Each row of a before or after table is a point. One or more steps were done to the points. Then noise was added and the rows were shuffled. The steps act on how far a point lies along the listed directions, d1 being the first. Write out the steps. A step turns or swaps two directions, mirrors them in a line or flattens them onto one, adds a multiple of one to another, or multiplies one. Angles are multiples of 10 degrees, from the lower direction toward the higher: turns from -170 to 170, lines from 10 to 170 but not 90. Use the fewest steps. Two steps may share a direction if one is a turn and the other turns, adds or multiplies; they go together, in the order done. Otherwise the lowest direction goes first.
(in the rows, 128 means zero)

Directions:
(1): [117  85]
(2): [ 85 139]
Before (9 x 2)
[[177 177]
 [161 168]
 [128 162]
 [ 99 110]
 [132  96]
 [ 94 113]
 [134 185]
 [156  99]
 [143 105]]
After (9 x 2)
[[163 175]
 [ 93 132]
 [198 146]
 [175 145]
 [ 94 128]
 [146 159]
 [130  97]
 [116  96]
 [139  91]]
Steps: turn d1 and d2 by 30 degrees

Directions:
(1): [114 109 125 200 123 115]
(2): [165 179 111 154 125 160]
(3): [162 118 192 133 104 133]
(4): [108 173 161 134 164  95]
(5): [127 152 114 122  71  85]
(6): [182 112 111 128 156  86]
Before (12 x 6)
[[155 128 122 179 124 125]
 [160 115 117 192 113 141]
 [116 161 132 194 147 117]
 [104 177  91 155 125 110]
 [105 113 150 125  97 102]
 [ 71  78 139 116 148 121]
 [152 100 198 138  97 162]
 [156 132 219 142 132 124]
 [135 134 150 153 120 152]
 [149 130 122 154 128 160]
 [166 144  67 149 154 119]
 [143 125  72 225 143 116]]
After (12 x 6)
[[103 128 137 185 168 100]
 [192 109 125 160 157 117]
 [136 152  97 174 158 101]
 [127 106 126 152 147 160]
 [120  87 141 179 115 145]
 [144  62 125 212 156 100]
 [102 121 136 145 132 154]
 [104 136 132 125  89 108]
 [ 77 119 160 118  96 183]
 [ 94 103 118  81 118  87]
 [ 77 150 200 129 114 153]
 [131 107 149 171 129 136]]
Steps: turn d2 and d5 by -40 degrees; turn d1 and d2 by -30 degrees; turn d3 and d6 by -60 degrees

Directions:
(1): [160 119 144 139  78  88 158  87 142 155  86]
(2): [115  79  89 184 132 130 135 160 176 129 111]
(3): [145 133 119 156 197 106 161  81 130 138 159]
(4): [107 129  75  81 138 145 102  78 161 141 102]
(5): [148 207  98 154 122 114 123 139 149  89 109]
Before (12 x 11)
[[144 188  73 200 187 130 147 142 136  65 156]
 [140 183  99  84 153 113 135  50 141 114 118]
 [155 118 158 146 134 103 130 114 105 134 134]
 [150 187 123  86 101 119 123  65 134 129  86]
 [132 113 163 158  72 124 137 161 101 126 120]
 [124 118  71 203 199 112 169 124 166 103 141]
 [115 116 131  79 137 129 100 112 123 141 132]
 [118  64 142 124 155 151 140 132 115 153 141]
 [137 134 174 148 108 118 128 161  89 111 162]
 [128 198 105  74  88 108 103  73 159 129  77]
 [ 96  56  97  90 180 139 113 113 146 175 146]
 [126 126  91  98 177 128 124 106 125 154 146]]
After (12 x 11)
[[151 127 159 139 142 113 122 117  96 130 145]
 [114 108 122  86 144 134  99 119 129 138 133]
 [128 115  86 111 173 122 129 106 135 155 142]
 [131 186  96  85 170 126 130  66 136 106 135]
 [115 211 108  58 108 125  89  85 144 116  99]
 [149 170  69 217 170 113 164 133 155  75 136]
 [103  49  95  99 163 127 120 108 153 182 132]
 [135 121 169 143  77 128 130 156  92 124 128]
 [120  59 139 130 147 143 147 130 118 155 131]
 [137 115  82 208 176  96 182 102 171 113 122]
 [132 131 168 154 108 120 127 167  97 110 163]
 [137 204 123  67 127 142 105  77 120 113 113]]
Steps: turn d1 and d2 by -40 degrees; multiply d1 by 0.7

Directions:
(1): [164 119 121 164  95 169 172 158 119 138  94 171 148  94  91 111 194 141
 151 132]
(2): [109  51 125 166 110 101 112 117 202 147 155 101 138  74 118 119 133 124
 121 138]
(3): [162 146  33 116 129 131 142 138 146  93 131  93 135 119 104  72  86 151
 129 126]
Before (9 x 20)
[[108 109 188 161 118 131 133 127 141 140 129 154 137 111 129 158 153 104
  135 143]
 [178 249  98  80 165 155 174 152  39 116  66 145 129 186 134 113 126 144
  147 107]
 [ 88  70 147 146 119 100 102 107 185 151 134  97 130  95 145 116 121 115
  128 141]
 [103 110 177 134 164 106  86  90 122 164 142 112 111 135 148 167 131 140
  111 131]
 [153 176 170 131 124 150 146 150  70 136  88 174 115 139 145 146 155 120
  140 115]
 [130 141 126 120 131 140 122 151 120 137 113 127 126 130 116 108 147 125
  148 123]
 [ 84  95 167 122 133  88 104 130 150 139 155 115 121 110 140 131 117 111
  114 111]
 [119 163 100  80 158 114  92 109 113  99 161  60 125 177 165 104  59 109
  128 118]
 [121 123 175 154 130 132 126 136 109 142 105 150 133 150 117 146 153 109
  125 129]]
After (9 x 20)
[[154 108 129 168 125 154 144 130 120 156 105 146 134  95  97 125 191 165
  139 133]
 [111  84 144 153 104 128 128 123 163 151 107 123 137  97 130 109 148 125
  143 139]
 [171 185  84 119 129 138 145 147  98 109 101 129 121 123 132 100 107 136
  135 114]
 [132 219 134  75 177 114 130 128  72 128  94 123 119 192 159 140 103 122
  129 106]
 [155 137  93 146 125 137 147 144 127 111 108 127 144 135  86  96 129 127
  130 125]
 [150 133  89 150 114 144 153 143 151 105 124 131 146  98 100  96 122 134
  143 136]
 [128 141 117 107 138 130 111 141 131 133 126 110 122 134 127 105 124 118
  143 119]
 [102 119 226 133 123 146 108 125  83 161 124 149 136 147 160 162 178  82
  148 126]
 [115 100 148 143 109 122 146 153 137 146 120 148 141  89 108 114 164 123
  133 115]]
Steps: turn d1 and d3 by 120 degrees; multiply d2 by 0.7

Directions:
(1): [ 76 142 157 143 137 120 105 146  94 137 126 111 112 104 123 117 145 105
 156  85 127 142 157 119 171 104  55 172 106 138 125 191 148 139  91 136
  93  51  96 136 131 121  81 145 172  49 136 146]
(2): [113 112 163 119 127  95 115 192 135 185 178 123 168 114 163 167  51 141
 134 134 156  99 147 134  83 102 112 105 170  75 144 140  71 142  98 142
  92 107 109 126  66 151 128 109 153 166 136 119]
Before (11 x 48)
[[132 131 148 128 117 126 127 150 130 145 130 119 140 123 134 135 111 143
  128 134 132 120 145 124 129 120 129 128 127 121 128 142 117 131 118 135
  122 129 123 139 133 122 149 121 126 139 139 125]
 [149 104 148 103 112  97 125 207 152 187 193 132 200 121 188 184  31 155
  116 154 169  91 141 152  62 106 149  89 216  66 146 103  44 148 108 131
  100 148 111 113  41 157 162 110 127 217 131 105]
 [133 147 110 134 125 150 128  81 104  88 108 116  93 105 101  96 194 124
  129 109 117 134 116 100 171 149 115 158  95 168 132 153 170 135 128 123
  141 107 121 145 174 117 105 153 134  68 134 135]
 [107 119 158 136 133 119 104 147 113 119 145 114 138 120 140 127 117 115
  144 121 135 147 146 130 152 110  85 157 117 134 128 159 111 145 110 121
   97  67 102 136 115 115  97 146 144  91 129 146]
 [144 139  95 126 128 153 156  81 130  84  94 130 127 139 123 132 177 109
  122 137 107 133 116 126 145 146 153 134 110 155 116 108 149 106 148 111
  153 166 151 128 151 125 140 143 101 117 117 121]
 [128 131 123 150 136 133 133 113 123 118 118 114 113 135 113 127 156 116
  127 127 123 128 141 128 150 125 107 135 116 143 121 137 132 113 113 135
  135 108 134 132 151 113 140 134 144 107 132 153]
 [114 140 116 140 126 148 122  87 100  93 105 131  82 133  91  86 201 118
  135  93 116 138 121 113 167 143 110 163  71 143 119 139 162 121 126 111
  134 104 119 135 172 121 111 146 138  73 128 145]
 [ 98 137 135 138 125 111  98 140 119 130 113 136 119 110 118 119 138 120
  138 122 117 123 154 141 153 114 107 140 125 133 112 146 127 138 112 141
  105 109 117 120 138 127 106 130 151  96 123 125]
 [ 91 144 137 151 130 129 100 129  92 110 107 109 110 101 124 106 153 112
  153 102 115 143 142 111 163 115 103 170 106 140 123 157 153 137 110 124
  121  88 105 139 147 115  95 148 170  69 121 134]
 [134 125 125 133 125 129 136 144 134 144 142 124 139 127 141 131 128 135
  122 134 130 128 133 146 113 123 136 104 141 124 133 117 121 127 115 127
  127 127 145 130 140 121 141 134 127 129 130 110]
 [121 152 108 136 127 151 142  71 123  71  78 124  92 129 108  93 214 114
  126  89 102 157 119 122 173 151 109 154  88 178 126 135 196 117 128 121
  152 125 134 128 197 104 114 152 112  80 131 156]]
After (11 x 48)
[[ 86 158 135 144 132 144 108 121  79 100  95 110  98 105 117  95 202  90
  153  67 114 169 160 126 220 112  48 211  98 184 113 191 188 139  93 119
  102  50  92 135 160 105  80 177 158   7 133 153]
 [132 141 141 133 120 138 130 132 121 128 113 121 126 123 123 125 139 135
  129 126 124 132 141 121 148 123 125 142 109 139 125 148 139 130 123 133
  129 128 125 139 151 113 144 132 122 117 136 130]
 [164 109 114 113 113 127 140 122 147 136 152 146 135 149 130 136 111 158
  109 150 141  94 102 128  79 150 182  89 134  82 138  73  85 121 143 113
  145 176 138 121 113 150 164 109 110 200 125 114]
 [123 130 129 137 130 130 130 142 124 139 136 120 129 120 138 123 143 127
  132 124 129 134 139 141 130 120 118 119 133 133 129 133 137 129 109 123
  119 112 136 132 149 116 129 138 136 104 129 118]
 [162 119 111 127 123 146 129  91 134  76 114 128 128 154 121 111 150 126
  114 155 115 155 110 134 144 146 160 132 108 161 122  94 128 125 160 109
  150 151 139 134 150 108 138 145  91 136 117 136]
 [124 124 136 115 129 114 139 153 138 150 153 125 169 122 162 172  90 121
  129 143 141  98 142 134  98 117 130 111 156  94 135 123  85 123 111 127
  109 135 128 129  82 150 138 124 131 160 126 113]
 [157 116 126 106 115 110 153 144 168 144 153 134 167 135 166 162  83 159
  104 148 143 101 115 139  60 144 168  70 171  93 153  81  91 125 126 131
  140 183 145 114 105 149 167 106  98 221 133 121]
 [150 123 117 138 131 127 143 122 140 127 135 121 129 144 126 141 128 131
  112 150 132 111 128 134 116 130 139 107 139 123 128 109 106 111 123 136
  146 140 146 129 133 122 160 118 130 155 130 139]
 [176 119 107 114 114 127 145 121 146 128 155 130 146 118 138 144 103 164
  106 161 142  94  99 118  75 151 183  86 160 106 150  93  93 136 140 130
  148 174 139 132 113 146 160 115 106 192 131 107]
 [157 126  98 129 118 142 128 104 136 100 109 133 129 130 128 120 131 141
  118 159 116 128 104 124 108 147 199 111 136 130 127  75 124 121 157 113
  167 191 147 127 144 124 154 125 111 174 113 110]
 [135 134 110 131 118 126 119 112 139 111 102 149 120 126 115 118 145 135
  123 149 116 119 131 147 136 137 159 113 127 141 111 102 126 130 142 134
  136 164 145 115 148 127 134 121 119 138 115 116]]
Steps: turn d1 and d2 by -140 degrees

Directions:
(1): [164 125 171 170  80 138 114 146 120 135 120 158 147 139  94 127 100 156
 169 207 125 129 149  94 151 192 141 115 126 146 113 131 114 124 102  60
 140 102 197  88 169 112  82  92 129 103 127 142 139 130 131 139 123 187
  80 157 175  69 134 109 102 175 106 158]
(2): [180 127 134 113 138 142  96  99 104 108 104 118 110 163 198 140 136  87
 191 190 152  92 142  99 122 115 104 136 120 127 148 119 136 120 142 135
 143 150  75 115 115 204 117 134 116 103  47  99 115 184 123 159 123 129
 116 119 168 173  82 175 127 193 109 102]
(3): [127 103 190 131 172 117 142 123 125  23 103 143 148 170  83 107 142 126
 154 136 131 174 122 116 159  78 127 175 162  67 165 104 156 113 109 141
 135 127 122 110  67  99 110 120 112  95 140 122  80 145 109  62 144 131
 159 140 102  85  97 130  96 122  93 166]
(4): [ 74  83 175 124 159 144 147 182 136 142 176 189 101 151 136  85 122 181
 149 124 127 106 165 129 133 145 134 141 119 150  99  93 131 129 106 166
 142 109  75 173 144 202  97  70 106  82 136 131 116 129  85 126 100 119
 139 122 122 142 149  41 144 127 117  80]
(5): [144 153  98 140 144 153 159 171 109 116  85 116 159 133 128  96  88 125
 118  75  69  58 112  82  99 114  81 156 111 146 150 183 146 111 116 161
  55  75 116 136 125 100  46 156 158 118  83 123 136 123  86 132 156 127
  96 107 106  90 136 108 147 164 116 126]
(6): [108  98 174  67 118  86 139 161 160 136  84  67 137 129 109 158 130 104
  94 123  96  80 139 127 172 148 134 154 155 164 181 126  90 120 118  95
 143 162 128 194 148 120 147 143 188 133 137 137  70 106 122 128  80  83
 132 178 162 132 128 129 139 176  60 119]
Before (11 x 64)
[[173 155 105 151  96 126 126 110 126 138 112 113 160 113  94 141  99 114
  118 130 124 140 105 116 125 131 121 108 129 125 115 151 136 121 122  91
  107 110 192  77 131  72 129 150 130 152 123 126 149 118 155 128 159 152
   99 119 123  91 133 147 111 133 137 167]
 [132 115 158 137 153 143 133 159 125  97 127 156 132 136 113 123 115 143
  162 154 128 125 130 116 136 127 115 139 141 122 128 121 143 119 112 132
  126 119 118 124 114 144  89 115 120  85 109 109 109 150 110 118 133 136
  121 124 128 105 118 108 114 155 108 121]
 [119 121 152 115 139 129 137 133 132 109 115 114 140 132 116 126 128 120
  134 138 118 138 113 115 143 112 113 145 143 126 152 112 131 119 139 124
  132 127 140 132 107 114 127 126 136 128 132 126 105 137 127 122 113 116
  140 147 126 118 122 130 121 146  94 124]
 [133 148 128 127 140 133 135 133 131 131 113 130 127 123 135 123 124 109
  139 113 123 111 133 127 121 122 115 133 127 118 132 140 136 131 136 146
  132 134 109 129 116 150 127 132 135 119 109 117 132 131 122 136 127 114
  123 118 125 140 126 128 126 130 132 125]
 [105 129 139 130  82 113 128 139 141 153 133 134 137 114  80 129 133 143
   91 113 119 150 119 154 152 161 168 107 144 124 119 124 117 132 112  90
  131 115 181 118 151  86 149 116 140 143 183 143 141 102 145 122 138 150
  122 142 137 109 152 115 109 111 127 152]
 [138 148 113 124 141 119 134 104 115 121 107  89 127 129 140 138 122  92
  117 113 122 127 105 121 122 103 115 140 128 115 146 161 130 121 140 120
  119 133 132 115 109 101 131 150 143 142  99 116 133 135 125 138 149 124
  118 134 119 123 113 162 131 137 134 127]
 [105 113 149 164 116 128 149 144 135 110 159 167 151 119  58 103 124 176
  133 126 124 180 130 141 137 142 146 126 143 108  95 108 138 129 110 114
  142 105 165 113 138  83 121  86 107 119 185 157 137 114 131 103 135 152
  137 131 109  80 159  78 106  93 127 147]
 [136 127 115 136 145 129 120 119 123 134 124 123 127 132 156 121 130 114
  128 119 123 111 128 112 112 113 113 126 125 136 130 132 143 129 137 139
  114 130 108 128 122 141 118 140 118 133 123 128 140 137 125 125 144 134
  123 113 130 139 134 143 136 129 133 121]
 [128 114 167 143 144 127 132 151 114 100 119 146 132 141 131 117 108 146
  146 124 120 118 135 112 132 128 116 140 134 138 132 139 140 122 102 130
  122 112 117 132 118 147  99 110 121 106 108 132 123 134 108 115 115 143
  128 136 126 105 132 110 121 136 105 129]
 [114 121 143 120 129 123 143 159 138 132 134 126 132 127 116 118 111 141
  108 108 105 101 133 122 135 138 129 130 134 145 131 131 123 133 121 122
  130 121 124 158 139 127 110 116 139 119 139 123 114 122 111 135 114 122
  133 134 126 123 141 101 126 134 135 111]
 [105 106 152 101 136 119 116 136 146 133 145 145 110 138 150 128 135 119
  149 140 147 129 140 144 134 135 144 135 124 131 116  93 126 124 133 124
  145 140 106 153 137 180 152 108 113 130 133 125 104 155 130 126  99 108
  120 129 141 161 123 121 119 133 120 103]]
After (11 x 64)
[[148 140 147 157 107 117 124 134 115 116 107 121 150 115 101 140 105 140
  123 133 117 141 120 117 135 146 128 117 140 138 133 160 127 125 106  84
  121 112 182 104 133  85 119 131 134 143 132 141 143 113 140 118 123 160
  109 154 133  81 141 141 112 122 113 166]
 [152 141 119 115 105 116 120 125 128 142 112  90 136 118 140 150 115 106
  112 134 115  97 126 117 131 144 122 118 129 149 146 147 110 133 138  99
  133 145 139 136 141 119 131 145 151 140 116 116 117 133 135 158 119 125
  118 134 153 139 121 156 122 159 137 117]
 [ 84 121 140 116 179 125 164 144 124 115 134 121 119 142 128 104 122 124
  109  74 110 118 120 128 125  95 114 162 129 115 132 141 140 118 123 167
  113 117  94 152 103 126 113 122 132 119 122 120 120 128  89 119 143 105
  143 124  91 126 131  97 146 117 127 102]
 [101 121 139 116 126 127 144 148 141 144 129 111 139 111 106 126 123 134
  110 120 107 132 111 126 137 134 117 133 136 145 136 121 120 123 142 119
  126 121 153 145 129 102 133 124 147 142 151 136 118 117 130 131 106 113
  135 148 124 116 143 110 131 132 104 117]
 [145 139 142 161 110 129 132 148 132 109 117 136 155 105  63 143 106 146
  127 150 121 160 109 127 142 151 134 116 152 119 124 143 129 123 108  84
  120 112 201  95 130  64 108 128 137 121 154 127 130 117 141 109 145 159
  111 140 125  62 136 124  97 131 120 168]
 [163 125 143 164  96 161 125 167 115 178 148 183 136 143 131 106  75 169
  176 175 121  81 155  86 120 184 114 106 103 176  75 129 133 117  99 102
  116  78 151 101 179 172  64  86 113  93  88 124 155 134 113 164 130 173
   67 109 160  99 152  68 126 185 126 109]
 [180 163  67 174  27 157  93 120 115 248 166 139 127  85 160 153 100 146
  160 199 141 100 149 126  95 234 131  49  87 197  48 149  94 146 143  58
  150 118 186  93 231 153 130  99 124 151 106 148 212 137 172 228 116 182
   56 117 198 145 168 128 137 170 165  98]
 [107 114 151 100 139  98 122 111 151  90 118 120 129 133 110 138 150 101
  126 121 149 173 114 156 147 102 151 150 148  92 142  99 132 121 134 115
  142 152 141 134 104 112 176 135 118 152 167 132  90 141 149  89 120 105
  138 137 115 137 111 154 100 103 118 147]
 [151 135 120 130  44 145  90 145 121 234 142 140 102 120 175 146 116 129
  148 192 133  62 155 122 125 223 151  73 103 194  93 128  93 136 121  73
  145 119 144 122 216 201 124 100 139 124  95 125 171 142 146 218 109 167
   65 134 218 171 143 122 135 201 125  87]
 [120 145 131 121 154 125 146 126 135 103 104 124 136 123 117 118 134 108
  124  85 122 132 121 136 125  97 116 144 139  94 142 135 148 130 135 155
  131 136 111 130  92 123 135 140 133 124 129 118 121 123 121 107 137 103
  143 120 101 129 121 130 119 105 130 139]
 [120 119 126 134 168 118 134 119 127  98 120 125 132 139 134 112 140 118
  121  95 119 135 122 120 117  85 115 140 139 111 142 123 157 129 135 155
  111 129 105 130  93 118 122 143 112 131 143 129 122 135 120  94 153 125
  144 113 102 125 130 140 127 106 132 133]]
Steps: multiply d1 by 2.5; multiply d2 by 2; turn d2 and d3 by 110 degrees; mirror d4 and d5 in the line at 100 degrees; multiply d6 by 1.3
